Each wall is flat, endless, passes through zero and stands at right angles to its row. A trip goes straight from one point to another. List the walls that it crosses, first one first.

Walls:
(1): [-71  30]
(2): [-10 -38]
(3): [-14 -33]
Trips:
[-24 -40] to [  7 -12] -> 1
[ 20 -31] to [  7 -11] -> none
[19 13] to [22 10] -> none
[21 57] to [-2 14] -> none
[ 23 -13] to [-49   7] -> 1
[8 2] to [52 11] -> none
[9 5] to [-3 79] -> 1
[-5 18] to [30  0] -> 1
[ 22 -36] to [-22  -6] -> 1

Walls:
(1): [-20  23  19 -27 -23 -30]
(2): [-65  39   1 -21   2 -30]
(3): [ 10  10  12 -36 -33  13]
Trips:
[ 23  16  13 -21   3  -2] to [-13  19  11  36   0 -66] -> 2, 3
[-28 -41  44 -21 -22  -5] to [ 12  54 -31 -13 -31  16] -> none
[  7  33  14   2 -12 -10] to [-37  14 -18  42  13  18] -> 3, 1
[  5  26  40 -28  31  17] to [-58 -18  38  21 -27  30] -> none
[ 42 -16  -9  -6  46  27] to [ -5   1  16  21   2 -67] -> 1, 2

Walls:
(1): [ -9 -19   3 -36  29  -8  18  25  -9 -10 -21]
(2): [ 17 -40 -22 -30  28  31   8  74 -27 -11  -1]
(3): [  3 -11   1 -20  19 -15  28  21  15  11  -3]
(4): [  5  -7 -45  -4   2  30  27  -7 -11  10   2]
Trips:
[ -4 -33 -15  41  29  22  27  24  51   5 -55] to [  6  31 -15  71 -41  12 -38 -17  22 -12  -1] -> 1, 2, 3, 4
[-27  21  28 -42 -31 -71 -24  -2   0  46 -22] to [ 15 -43  24  -1  38  30 -10  39 -15  34  -3] -> 2, 4
[  9  30   4   2 -23  29 -11  11 -44 -18   3] to [-10 -56  28  -1  25  36 -49   8 -15 -67  44] -> 4, 1
[-36  35  -7   9  23  25  -8   8   5  37  36] to [-31  53  -3 -32  22 -20  -8 -12 -27 -19  38] -> 4, 1
[ -1  36  45   9  -3  -8   8  -8  23 -27  38] to [-12  48  39 -45 -15 -42 -40   0  19   7 -39] -> 1, 3

Walls:
(1): [-21  34  -4 -53  30  -2 -28  47  36  57 -16  -3  -6   0]
(2): [-15  21 -58  13  25   5 -40  29   4 -15  -9   9 -22  -2]
(3): [-19  -6  32  30  31   3 -19  13  10 -11  65 -32 -24   0]
(4): [ -7   8  29  42  37  57   0  -5  77 -34  15 -13 -29  -8]
Trips:
[-14  -2 -14 -31   8  16 -19  -8 -39  39  32 -41  23 -28] to [ 16 -25   1 -29  11 -23 -41 -26 -14 -12 -15 -12  27  18] -> 3, 1
[  2 -15 -25  39  29   4  -9  -2  41 -60 -20  -7   9 -28] to [-16   3 -52 -13  23  12 -48 -63  -9   9 -23  27  24  -7] -> 3, 4, 1
[  5  30 -14  11  56  -8   4 -72  39 -44  -3   9  18   0] to [  6 -16  12  -1  31  -6 -64   7 -19  -4  43 -15  -9   1] -> 1
[-19 -15 -18 -28   3  16  15 -57 -28  34  26  21  23  10] to [ 19  -1  62  24  49 -18  -1  13  56 -27 -69 -11  15 -36] -> 4, 1, 3
[  3 -12 -29   2  25  11 -13 -40 -39 -18  -5  65  42  13] to [  4 -24 -30 -46 -24  33   8 -25 -28  -4  44 -17 -27  27] -> 2, 3
[-11 -25  -6  17 -23  -7  19  25  13  51  21  31  31 -22] to [-22 -20 -11  11 -27 -15  16   6 -21 -10 -42 -70 -45 -20] -> 1, 2
[ 35   5  42  -8  -3  14  24  19  50 -15  72 -28  -6  17] to [ -9   8   8 -25  17  29  19  31  -4 -48 -11 -19  -1  36] -> 1, 2
[-38  19   1 -17  11  -2 -21   2  -9   8   6 -69 -20  38] to [ 36   4  46   9  41 -10  -5 -40 -66  18   3 -16 -11  33] -> 4, 2, 1
